Each wall is flat, endless, passes through zero and stands at right angles to its row. A trip goes straight from one point to another. List the walls that it crosses, first one first.

Walls:
(1): [-8 42]
(2): [30 43]
(3): [-31 -27]
Trips:
[26 -4] to [-24   1] => 2, 3, 1
[ 7 31] to [38 47] => none
[-40  42] to [24 38] => 3
[-6 10] to [-11 -19] => 3, 2, 1
[33 60] to [23 43] => none
[-16   3] to [  6 -27] => 1

Walls:
(1): [ 55 -12   6  -8 -22  20 -36   8  12]
(2): [  8 -10 -48 -11   2 -38 -30 -17  42]
(3): [-42  -6  -4 -20  -3  25   8  11   3]
(4): [-21   1  15 -52 -12 -11  10   5  32]
(5): [ -4  -1   0 -22  33  35  10 -38 -11]
Trips:
[-18 -24  -7  25  27 -14  -6 -17 -60] to [-20  44  -9 -15   3 -33 -10   7  11] => 2, 5, 4, 3
[-11  11 -39 -16 -42  40 -33  -4  10] to [-13   5 -23  -1  -3  21 -16  30  20] => 5
[ 18 -26  25  14   8   7  -7 -18 -10] to [ -2 -32   1   9  -8  37  20  -2   4] => 3
[  6 -41   0 -39  -9   9 -55 -11   0] to [ 31  -4  -9 -15  55  28   3  -5 -21] => 4, 3, 2
[-47   9  -3   3 -23  -9  30 -55 -46] to [ 14 -40  -9  15  30 -49  30   5 -31] => 3, 5, 2

Walls:
(1): [-17   8  20  -2   9 -39  22   0  28  30  -7 -38 -17  10  20 -16 -23  27]
(2): [ 13 -11 -20 -16  26   2  14 -11  -2  -3 -23  -7 -32 -23 -43   0 -19  20]
(3): [-26 -11  -1  12 -25  12   7   8   5 -16   2  -1  -1   7  -2  26 -16   3]
(4): [-42 -37   8 -32  11 -13  55  19 -26  -7 -16  -8  -4   7  -5 -37 -17  22]
(5): [  8 -14   7  29  27  14   8  10 -32  -7 -50  11  30 -14  52  -9  27   7]
Trips:
[ 52  16  -2 -14   3  20 -31 -12   8  -1 -24 -31  11  13  -4  37  19  20] to [ 29   0   0   5  12 -31   7  -9  33   1  16  -2  -5 -16 -14   0 -35   0] => 5, 1
[ 20  -7  -3 -14   0 -40  19  17   5   5 -14  -2  31 -26  -2  -6 -55 -15] to [ 15 -31 -50  -9 -20 -17 -21 -17  23 -17   5 -41  -7   8 -19 -15 -10   4] => 3, 4
[  3  18  -7  35   5  21  11  37  -4   3   6 -26   9  17  17  19 -14  12] to [ -6 -39  23   2  14   2  -7  21   9 -20  28  -5  36  -2 -47   1   8 -12] => 1, 4, 5
[  1 -12  30  17  21   5  -5  23   9 -12  -9   5   6  -1  -9  -4 -11 -19] to [ 13  38  32  -2 -11  21 -18 -31  -6  -1  51 -14  -1  26 -34   7 -18  23] => 4, 5
[ -9 -41   1 -15  28  47   3  15  -1   7  16  -4   0  -1  17  13  -1  -6] to [ 11 -27  -6  34  -2  15   5 -10 -18  12 -12  10  -2   9  19  18  -9   4] => 2, 4
[-17   6  47 -17  14  45 -40  -8 -33   6  44 -55 -19  60 -28  -5  23 -41] to [-11  -9  19  -8 -11 -36  33  21  19   5  -6 -16  25  -4 -19 -27  -2  28] => 4, 1, 2

Walls:
(1): [-21 -22 -19   4  23  -3  11   7 -14  -3  24  -9  -4  38   4  21  22  -9
 -24   9 -12 -22   9  23  -3  13  19  -4   0   8 -10  -7   2  19   6 -11
  53 -11 -35 -25  12   4 -31  20  -2   0 -12  -6]
(2): [ 51  11 -11  -8  49 -24   2 -14  20  -9  31 -16 -35  26  23  -5 -11 -13
  18  14  -5 -20  -5   9  12  28   4  -2  23   8  25 -14   4 -30  14  13
  -7  12  -8 -29  -4 -34   6  -9  19 -17 -24  -3]
(3): [-11  25  -5   8  24  16 -30  -5  -7  -3   0  -4  -9 -42 -10  13  15   0
  10  13  21   5  21 -16 -14 -16  23  11  28   9 -19  13  -5   6  17  -6
 -11 -21  10 -28   2 -18 -20   1  23  20  -1 -28]
(4): [  3 -22 -39 -16 -25  -1  -2 -15  -8  24  -9 -15  11 -13 -14 -14  -4 -10
  -7  19 -21  -1  21  47 -13  40  21   8  -7  21 -26 -11  15  16  36  13
   3  11  39  21  -2 -18  22   3  36 -11  48  10]
(5): [ 32  44  15  -2  29  -7   0   0   5 -27 -24 -10   5 -11  -1  24 -11  12
   3 -34 -14  19 -11  48  -7   1  23   2  26   2  -5   9 -17   2  29  -9
 -22 -52 -24 -21 -34  -9 -28  22   1  -8  29  25]
(6): [-10 -25 -17  25   2  47  19 -18   7   6 -11  10  46  18  15  -5  -3  -8
  11   4  21  11  21   6  -4   7  19   5 -10  -4 -15   6  40   3  27 -20
  16 -17  17  15  12  23  -7   2  -6   6 -20  -2]
(7): [ -2 -11 -10 -10  17 -47 -24   7  13   8   2  34  23 -50  12  -7  -4 -16
  40  39  13  -4   8  12  -8  16 -19 -25   8   1   0  -9 -13  14 -19  14
 -18   1  16 -12  -9  -6   5  45 -25  -1 -31  -9]
(8): [  1   5   5 -15   3  13  -9  -8   5  12  26   8  13  42  -9   9 -35  -8
  15 -24  -7  24   2  -1   6 -14 -23  -8   2   9  33 -20  10   2  -5  14
  21  -5  30  23  19 -17 -18 -33  13  27  -7 -25]
Trips:
[-31 -24 -18  -2  40  -4 -34   7  14  41 -23  -7  51  -4   1 -14  -1  -9
 -24  11 -11   4  12  22   0 -18   3 -18 -24  19 -30   7 -32 -11 -11  -6
 -20  -2 -30 -17  -7  19   7  32  18  -7 -15   3] to [  5  23   6  -6  -1  14 -16   0  11  26   6  -2  20   2  16  16 -38 -15
  -9 -10  -5   7  20 -25   5  -1   4   4  -6   5  16   4 -14  19 -18  29
  23 -31  12  31  24  17  -4   9  -8 -18  29 -24] => 8, 5, 1, 3, 7
[ 36  31  15  12  -4 -12 -13  17   3 -24 -37  -8 -17  16   9  19 -34  17
   2 -32 -31  15  42   4 -16 -14  27   7   1  12   2  19 -26   2  33  33
 -12  -5 -32 -19 -25  -2  36  26 -26  16  20   3] to [ -8 -11 -21   1  40  10  31  22  37 -24  16  16   5  -1 -34 -40 -18  -7
  21  -9  12   0  -5  13   8 -29  18 -27 -11  18  10 -20  16 -14   1 -31
  33  23   0 -13   6 -42  22  -1 -18  -4  32 -17] => 3, 8, 4, 1, 6, 7, 5
[ -9  -9 -17  13 -11 -21   7  23  10  -7 -14   5   3  -4   3  -8  12  26
  -6  12  -5  -2   8   8  15 -23  -2 -34 -26   7   7  11 -33  27 -20   6
   7  -4 -14  24 -10  15  17  17   8 -24  11   2] to [-11 -10  12  28  -3  37 -10 -31   8 -14  15 -15 -24 -22 -14 -18  -2  22
  -8  -1 -21  18   8  -7  -3  19 -11   5  10   0 -12  18  25  -8   2  -7
  11 -29 -14  -2   6  -3  16   7  50  13  20   3] => 7, 5, 3, 1, 6
[  7 -29   0   8  10  25  37 -25  28  17  25 -14   0 -29 -33 -23 -44  29
  -4  15  19  20   1   3   8 -10 -14   3   0 -20   4   7 -19  28  46  -2
 -24   6   0 -20  26 -27   5 -13   0  21 -16  13] to [ -5 -32  24 -10 -13  -7   5 -13  -4   5 -10   5   3  -7  14  15  12  14
  32  18  41  -7  -2 -20 -12  11  23 -17  18  21  11  21 -42  20   7 -19
 -32  -4 -10   0  43 -21 -14 -15   5  55  -7 -30] => 7, 4, 2
[-16  -1  26  11 -11  -5 -15 -23  32 -12  -5  -4   5  15  36   4  21 -47
  36  -6 -16 -16  38   7  -4 -29  29 -15  32  -9  -5 -12 -33  -3 -19 -11
  -5  -4  -6  27  20  29  -5 -20   9  18  20  34] to [-31 -10  -9 -10  55  -3   5  -5  -3   1  37   6 -12   3  -8  17   0  -3
  -2 -35   0  19   4   5  38   6  -6 -13  -4   1  39  -9 -17   4 -24  38
  36  -7 -13  24  28   4  13   4 -19   4 -23  -2] => 1, 3, 5, 7, 2, 6
[-16 -18  -3   7  15  16  15  37   1   7  16 -29  13  -3 -12   5  -8  -4
 -32  60 -26  20   2   1   4   0   3 -12  18  -3  12  11  -5 -41 -11   4
   5 -11   1   6  -6  -2  14 -14  20  17   1  36] to [ 19  -1  -8 -11  10  -3 -20 -28   0  -4  13 -11   6   1   2 -34  15   7
 -33   4  19 -20  -6 -34   0   5  23  15 -20  -3   3  29 -13  43  -1  42
  35  -9  14 -13  47   4  47  -2 -54 -21   4 -22] => 6, 2, 7
[-13   1  12  -9 -29  -1   2 -19  -7 -19 -25  15  -4   7  -9 -20  27 -10
 -10 -41 -28 -15  15 -20   5  -2  -3 -25  -9   6  -8  28 -23  31  31  13
 -15 -12   7  12  23 -23   7  -7 -26   8  -8  30] to [  6  31 -17  30   4   1  12 -19  -1 -27   6  -1   2  24  23  -2  -1 -26
   5  13   4  -3   6 -14  24  -6  -9  -4  32   2  -5  -6  12  11   9 -37
  23  37   8  24  13  21  11 -12   0  -6 -36   9] => 5, 6, 4, 8, 1, 2
[ 21  26 -16  12 -24  16  31 -12  -4  24  23   3  31  10   2   6  -5 -24
  21  26   6 -17 -27  13 -28   5 -13  -1  15  15   9   0  -6  12  -7  -7
  25  13 -16  19 -30  13   9  19   1  -8   2  -4] to [  8   8  -7   3 -30  -4  32 -18 -14  38 -28 -26   3   7  24 -13  -2  12
  32   5  -1   4  26   7  22  -9 -26   2  19 -10  14  37   2 -10  -9 -21
  12  10  22   4   2   2 -42   6 -14  29  16   7] => 2, 1, 7

Walls:
(1): [-25  27  21  19   5  24  -3   0   5   3  22  -4 -14  -4  -9  -8  15  -3
  -6   7   7   5  -2   9   4  -2  -4  42 -14   1   5  13  18  -8   3   0
 -13  27  -2  -5  -3  -7   0  13 -31 -19 -11   9]
(2): [  8   7  27 -17   8 -25 -10  -1 -29  15  17 -15   6   8  24  -4   7  -2
  26   4  13  -9 -15  -3  -5 -21   5  -6  -5  15   7   1  -4   8  26  -3
   1   8   0 -17   9 -21   8  -2 -13  16  15  -4]
(3): [  0 -10  32  -8  -1  -5  21 -11   3  10 -10  -3  -7 -14   1 -13   4  -8
  25   4 -15  -7  -1  24 -14  16 -18 -10 -29 -17 -20  -2  -7 -11   3  -6
  -4 -13   9   9   7  13   3 -18 -13 -26  15 -18]
(4): [-13   1 -12 -44  -3  11  -9  -5  27  -4  12   7  27  11 -12   0   6 -16
   4  -1 -18  -8  15 -25   9   1   9   3  11   8  13  11 -13  -1   0   1
  -2  10   2  19   6  32   5 -11   9  -3  -6 -10]
(5): [ -3   4 -12  -4  29   9  12 -25  17 -23 -15  23   2  28  -7  13 -14 -11
 -10  11  -2  -9  10  -2   0  16 -16  -6  16 -11  21   7  16 -10  -8  11
 -23 -13   1  -4 -13   1  -6  10 -26  24  -7  16]
Trips:
[ -6   6   3  35 -26  -2  -5   0   7   5 -12  -8 -11 -14 -13  10  -7 -31
  -3   7 -31 -34   2   4 -13  15  13  13   1  19  -1  25   8  -5   6  -1
  12  14   0   5  11 -15 -13  20 -18   5 -36  21] to [-12 -21   3   0  -4  14  18  17   1  25 -21 -17   9  19  10  26  -7  13
 -12  14  22 -11   6   3 -24  10  11  -3  16  -6  22 -27 -23 -20   3   0
  -1  21  22 -13  -1  -8 -14  -5  23 -15 -16  -6] => 5, 1
[  0   6   2   2 -10   7  -4   1  -7  -6   0  -6  -7 -18   0  -2  14  11
 -18  30 -10  24 -20  -4  12   7 -15  -5 -17  22   1  -4   2  12  -4   8
  -6 -25  -4  -8  30  -9  -3 -19  -9  17   5 -11] to [ 12   7   5 -12   5  -8  -6 -18 -16  14   2 -21   6  12  -1  -1 -21 -11
  10  -7  10   4   8  -3   4  -1  19  18   8   1 -32  -9  15 -11  31   1
  -1  -8  23  17  -8 -23   3  -1   1 -13  -4   2] => none
[ -6   6  -7  -9   6  -5   1 -14   5   6 -21 -10  27  17  -2   4   3   4
  21   7   7  19   8 -12  -9  -6  13  11  -9  -3   2 -21 -24   3  19  -4
  43   3   8  19  -3  17  10  20  -5 -15   3   1] to [  4  -8  21  25   3  10   2   8  -8 -11   2 -15  -9   0  -1  -6 -18  29
  -5 -10 -26  21  32 -17  16  -6  20   5  -4   6  -2 -19 -13   0 -24  10
   6  10  18  11   5   5  -4 -24 -14   5  25  40] => 2, 3, 4, 1
[ 36   7   3   5  -4  23  -5  -1  15 -11   3  -1  -8  22  -2  17  12  -3
  21  -2 -31 -22  -1   4   1 -19  -3   5 -10   4 -17  13  -4  23   8   9
  -8  19   5   8   1 -26  -5  22  -2  -8  -3 -19] to [-14  24  21  17  19  44  -7  19   3   1 -10 -37  18  -5  14  15 -24 -12
  12  21   4  19  -6   1  12 -13 -19   4  11 -26   8  22   8  12  -6  22
   8   3  -1 -15   7   2   5  -5  -7   4  10   7] => 5, 3, 4
[ -3   0  19  17 -11  -7 -32   0 -13  19  19  -7 -12   4 -17  -5  15  -9
  -2 -12 -23  20 -23 -16  14  23  -4   7  11 -10   1  41  21  10   1  -3
  18  -2  15  -3  -2 -22 -18   2  -3   7 -15 -17] to [-20  11  33  13 -17 -14  16  -4   7 -15  22  16   1 -16 -14 -12  -9  -8
   0  13  15  31  13  -5  -7   4  29  -5 -21  17   6   6 -13 -16   6   1
  17  -6   1 -22  11  25  -8 -24 -10 -10  15  -9] => 3, 4
[ -8  -7 -19 -14  -5 -31  13 -18   3 -24  39  -6   3 -31 -17   7 -16  13
  20  32   3 -14 -19 -25  -3  -4  -2 -29  13   1   4   2 -14  -8 -10   7
 -60   0  -8  11   6   1  -2 -21  22   5 -24  -5] to [ 32   1   4   5  -8  -4   4  -8  22  -8  -4   1 -11  -1 -25  10  10   1
  13  -1 -19  25 -18 -12 -11   8  -7  21 -14  -7   2 -12  -3   9 -31  -8
 -21  11  39  -1  -2 -16 -15   2   0 -20   8  13] => 2, 3, 1, 4
[-17   5  -1 -19  -5  -1 -12   0   3  23   2  -7   9  -9  -6  -7 -11   2
 -11  26 -10  -6  13   1 -13  10  -2  -6  -2  24  13 -13  -6   0 -11   8
  10 -22  22  15   1  -8   1  15   6  -2  -2 -15] to [-21 -16  10  -3   5  10  -9   2  12 -16   3   6   2 -15   7  11  -2   6
  32  28   5 -15  11  27 -12   1 -18  -2   3 -16  29 -18  -6  -1 -13 -17
  -4   4  22  20  -9 -18   1 -11 -11  -7 -13 -23] => 5, 1
